Each row of a before or after table is a point. One or more steps were done to the points. Then noise was added and the rows were shuffled. The steps act on columns, c1 being the first. What was done? A step turns or swaps two columns, mirrors them in a line or flattens them onto one, adds a multiple of one to another, or multiplies or shifts one. Angles are multiples of 10 degrees, from the lower column toward the higher: turns from -170 to 170, lines from 10 to 170 but not 90. Use the fewest steps. Two steps may share a column if one is a turn and the other turns, adds or multiplies; they go together, in the order done. Otherwise the lowest column goes first.
(in the rows, 100 means zero)

Before (10 x 3):
[[67,125,97],
[76,69,63],
[88,119,69],
[88,84,73],
[123,70,144],
[103,86,105],
[135,100,82],
[65,99,143],
[104,135,114],
[138,114,77]]
After, 10 rows:
[[179,92,91],
[61,92,88],
[92,95,99],
[159,88,89],
[63,136,101],
[27,84,90],
[111,60,121],
[42,121,124],
[136,132,108],
[103,121,87]]
Steps: turn c1 and c2 by -30 degrees; multiply c1 by 2; multiply c3 by 0.4

Before:
[[140,36,76,76,92,99,118,104],
[75,104,79,110,99,84,129,110],
[86,77,108,119,81,68,136,90],
[127,56,61,107,120,101,122,129],
[121,131,86,99,127,83,81,77],
[96,75,93,128,115,100,103,73],
[48,72,86,97,57,79,60,119],
[81,90,43,155,67,132,138,105],
[27,65,74,65,68,90,83,109],
[66,67,87,103,86,34,90,57]]
After (10 x 8):
[[85,136,119,81,100,62,131,81],
[73,95,84,114,123,122,126,128],
[117,133,72,120,110,32,67,96],
[73,192,79,79,79,119,87,110],
[71,127,84,58,78,35,94,110],
[84,117,70,124,93,128,134,81],
[104,164,90,105,86,74,134,85],
[102,135,94,63,85,105,106,76],
[140,125,69,124,97,30,93,140],
[136,150,59,80,131,88,156,31]]
Steps: turn c1 and c6 by -130 degrees; turn c5 and c6 by 150 degrees; shift c2 by 60; turn c3 and c7 by -20 degrees; multiply c4 by 1.3; turn c4 and c8 by -110 degrees

Before, 11 rows:
[[62,91,112,54,127,109,81,91,146,73,119,116],
[88,142,112,98,103,75,156,32,97,72,93,13],
[121,69,113,145,98,57,107,98,99,64,87,114],
[60,105,120,95,110,110,116,136,129,115,101,56],
[70,83,61,105,76,90,81,77,85,110,117,102],
[140,109,81,69,103,124,95,64,93,71,89,68],
[56,111,83,111,58,43,116,154,58,92,88,130],
[77,110,109,123,106,116,86,79,121,116,66,145],
[56,108,116,110,99,173,62,88,98,88,116,94],
[129,96,88,136,117,90,109,127,140,54,111,120],
[113,120,116,99,119,48,90,118,139,85,110,90]]
After:
[[70,136,86,106,94,89,59,77,84,109,121,81],
[114,56,117,99,105,48,103,118,140,85,126,99],
[62,57,89,54,75,108,94,93,146,73,117,89],
[139,97,67,68,108,124,83,63,94,70,82,95],
[90,85,72,98,140,75,151,32,97,73,100,5],
[78,81,131,122,104,116,96,80,122,116,62,129],
[60,75,102,95,96,110,124,134,130,113,98,28],
[129,66,110,136,84,89,99,126,141,53,114,139],
[122,113,138,144,72,57,114,98,99,64,100,129],
[56,100,143,110,109,174,83,87,98,88,95,63],
[56,155,84,111,132,42,102,153,58,91,106,98]]
Steps: add 0.7 times c1 to c12; add 0.5 times c9 to c5; turn c2 and c5 by 110 degrees; turn c3 and c7 by 40 degrees; add 0.7 times c4 to c3; add -0.3 times c6 to c11

Before (13 x 24):
[[80,128,96,103,115,94,137,150,162,74,76,105,135,73,129,106,72,80,75,84,141,86,111,87],
[90,118,100,139,114,154,78,67,145,131,125,78,73,114,126,158,98,116,137,118,112,87,144,58],
[107,79,135,92,103,83,148,142,160,52,125,147,55,85,137,138,60,100,117,105,146,35,95,84],
[95,139,59,52,125,144,122,121,127,41,157,142,93,95,133,107,93,71,93,143,106,79,72,104],
[82,115,112,99,64,116,84,139,138,117,77,121,95,131,87,88,81,127,118,93,65,82,56,109],
[131,72,59,89,145,106,114,61,109,112,103,100,95,130,115,107,124,125,48,76,85,129,74,66],
[114,101,93,146,124,70,94,71,117,122,128,136,66,115,133,79,105,85,126,113,146,78,148,141],
[81,103,128,74,98,69,109,70,80,72,68,70,104,135,102,164,62,109,58,138,117,94,124,146],
[124,63,81,118,58,94,97,138,162,41,120,100,143,96,119,86,88,111,76,68,65,120,114,135],
[110,53,130,124,92,76,105,99,127,110,158,56,80,104,98,148,87,119,115,107,60,71,77,112],
[83,118,111,62,105,154,93,132,66,124,71,104,68,57,62,102,118,112,98,141,87,94,83,57],
[130,140,125,89,132,160,100,74,68,53,119,146,139,99,131,115,132,106,138,119,85,50,147,122],
[53,77,93,142,144,93,96,137,86,131,72,136,119,118,102,145,120,104,91,90,153,50,111,115]]
After:
[[57,77,96,141,130,93,95,138,83,130,72,135,117,118,102,130,118,104,91,92,152,50,111,115],
[111,55,129,101,96,75,103,98,64,111,158,53,78,99,99,134,87,115,114,105,59,71,78,111],
[88,120,102,102,110,154,77,68,38,131,123,76,73,112,127,142,101,115,138,119,114,86,145,61],
[129,75,65,87,131,106,113,60,98,110,103,101,95,136,114,103,125,125,51,77,84,129,77,68],
[127,65,83,73,71,94,96,137,41,42,120,102,144,101,118,89,85,109,76,68,63,120,116,134],
[80,116,103,95,104,154,94,132,150,123,74,103,68,57,62,102,119,113,96,142,86,93,82,57],
[115,100,97,127,118,73,96,68,57,122,127,135,67,117,133,83,105,84,125,112,147,76,149,140],
[79,126,91,62,111,93,139,150,51,75,75,105,137,74,131,101,73,80,75,84,141,87,108,89],
[93,140,60,47,118,144,123,122,110,40,158,142,95,102,135,105,92,73,94,145,106,80,74,104],
[84,116,115,73,78,115,84,141,71,119,76,120,94,129,86,90,79,131,118,90,63,85,55,107],
[79,104,134,95,99,68,107,68,131,73,69,71,102,128,99,143,64,110,58,138,119,93,123,145],
[111,79,133,57,103,81,150,141,59,52,126,146,55,81,139,123,59,99,117,103,145,33,93,82],
[128,141,124,112,121,159,101,74,131,53,118,144,139,95,130,109,128,107,139,119,89,50,147,120]]
Steps: turn c3 and c14 by -10 degrees; mirror c4 and c9 in the line at 160 degrees; multiply c5 by 0.7; multiply c16 by 0.7

Before, 9 rows:
[[70,70,113,60,86,136,131,63,134,60,128,132,114,123,136,55,100,69,159,86,128,128,62,62,87,93,64,117,57,65,91,115,116,119,95,47,109,123,128,136,99,130,104,114,96,55,68,96,99,108,64,112,100,65,119,79,162,76,155,137,43,107,125,109],
[119,98,145,90,86,81,86,67,59,95,119,93,81,99,84,136,113,72,132,73,85,114,90,95,113,41,82,102,102,118,124,107,85,104,111,116,128,42,73,121,118,76,94,164,106,113,89,117,100,121,93,64,131,63,54,127,96,145,122,146,105,124,122,133],
[104,116,61,114,161,140,94,122,122,144,83,143,119,130,94,95,147,28,114,137,61,108,71,76,81,137,129,77,130,94,111,124,112,70,72,100,51,77,117,108,129,78,86,84,111,98,117,95,134,100,126,103,172,93,97,74,154,87,107,97,116,79,98,137],
[118,137,113,142,157,94,115,142,69,142,123,51,84,123,141,109,56,28,132,145,134,81,96,104,108,85,41,80,133,76,108,94,88,73,112,65,57,71,119,136,115,135,49,78,47,90,99,80,111,74,89,97,126,145,112,74,98,80,133,73,86,75,61,87],
[52,141,62,57,83,93,113,106,128,113,126,88,61,103,101,89,119,90,104,83,59,104,97,101,63,106,112,93,107,70,59,113,92,51,114,122,119,80,71,59,96,90,91,166,29,78,81,132,125,118,120,123,82,131,55,106,106,68,73,125,111,41,134,139],
[119,72,138,78,151,96,49,92,114,71,61,110,68,94,68,119,71,96,134,85,119,104,86,155,101,85,99,139,97,111,137,181,126,98,111,109,92,127,110,58,71,112,47,116,26,99,104,96,102,79,45,96,157,143,71,133,115,57,81,99,62,37,51,118],
[59,79,137,71,80,70,82,113,137,98,78,105,115,85,146,73,87,83,143,68,100,82,111,130,114,80,123,83,52,111,88,109,75,95,142,56,53,119,126,134,98,64,42,145,117,76,145,113,131,137,113,119,96,111,77,93,122,58,72,101,127,110,88,155],
[67,76,133,92,156,151,112,116,129,96,69,87,66,97,152,136,111,92,104,117,134,114,96,135,67,119,80,151,96,107,147,98,159,111,107,129,129,98,132,43,153,95,99,92,77,64,131,122,115,122,94,105,87,107,48,132,111,141,132,125,58,127,69,91],
[89,60,83,62,154,80,83,94,116,70,93,142,95,122,153,48,99,93,145,91,54,147,103,103,83,62,107,133,52,72,107,94,99,115,109,128,83,113,70,119,101,95,95,128,119,106,114,114,143,62,78,142,88,91,109,123,102,54,128,108,94,123,51,72]]
After, 9 rows:
[[70,69,113,60,86,135,131,63,134,130,127,133,114,123,117,55,99,133,160,86,139,127,48,63,88,93,64,118,58,66,90,115,116,117,94,47,110,116,128,135,98,128,99,115,94,55,69,95,100,109,64,111,74,64,119,78,160,110,154,137,43,106,127,109],
[118,136,115,141,158,93,116,140,69,84,124,51,85,123,121,109,57,112,130,145,135,81,116,103,108,86,41,79,133,77,107,94,88,176,112,65,38,81,119,136,115,136,77,77,47,90,98,81,111,74,89,97,147,146,112,74,98,114,132,73,86,76,61,88],
[104,116,60,114,161,139,93,122,122,113,82,142,117,130,89,95,148,110,114,138,72,109,19,76,82,136,129,77,129,94,111,123,113,177,72,100,52,85,116,108,129,78,113,84,111,97,116,96,135,100,125,103,184,93,97,75,154,94,105,96,116,77,98,137],
[53,141,61,58,84,95,113,106,128,79,127,88,61,103,88,89,119,62,104,82,62,104,65,101,62,105,113,93,108,69,59,113,91,132,114,122,112,93,71,60,97,91,82,167,29,77,81,132,126,118,120,122,95,131,55,105,106,93,72,126,111,42,132,138],
[118,98,145,90,85,79,85,67,60,123,119,94,82,99,109,136,114,118,133,73,88,113,69,95,112,41,83,102,103,119,124,108,85,122,113,117,121,41,72,120,118,77,82,164,105,112,89,118,99,122,93,63,121,64,54,126,97,104,122,146,105,123,123,134],
[120,73,136,78,151,97,50,92,114,159,61,110,69,93,58,120,70,100,133,85,123,103,87,154,102,85,99,137,97,111,137,181,126,104,111,109,66,128,109,58,71,111,58,117,26,99,105,95,101,80,45,97,126,143,70,133,114,76,82,99,63,37,51,118],
[60,79,136,71,81,70,83,112,137,99,79,104,115,85,117,73,86,104,143,68,97,81,122,129,114,79,124,84,50,110,89,110,74,118,142,58,30,121,125,134,98,65,72,145,117,76,144,114,131,137,114,120,95,111,76,92,123,110,71,102,127,110,88,154],
[66,76,133,92,157,151,112,115,129,95,69,86,67,95,157,136,110,114,104,116,135,115,117,134,68,119,79,152,97,107,147,96,159,102,106,128,124,95,131,43,153,96,85,92,78,62,131,122,114,121,94,105,88,109,48,132,112,134,131,126,58,127,69,90],
[90,60,83,61,155,80,83,94,117,114,93,141,94,121,119,48,100,118,145,91,56,147,74,104,83,64,106,132,52,72,106,94,99,99,108,129,81,109,70,119,101,95,105,129,118,107,114,115,144,63,77,142,71,92,109,123,103,111,129,106,93,121,51,72]]
Steps: mirror c10 and c53 in the line at 70 degrees; flatten c15 and c58 onto the line at 30 degrees; add -0.3 times c34 to c38; turn c18 and c34 by -120 degrees; turn c21 and c23 by 20 degrees; multiply c23 by 2; turn c37 and c43 by -30 degrees
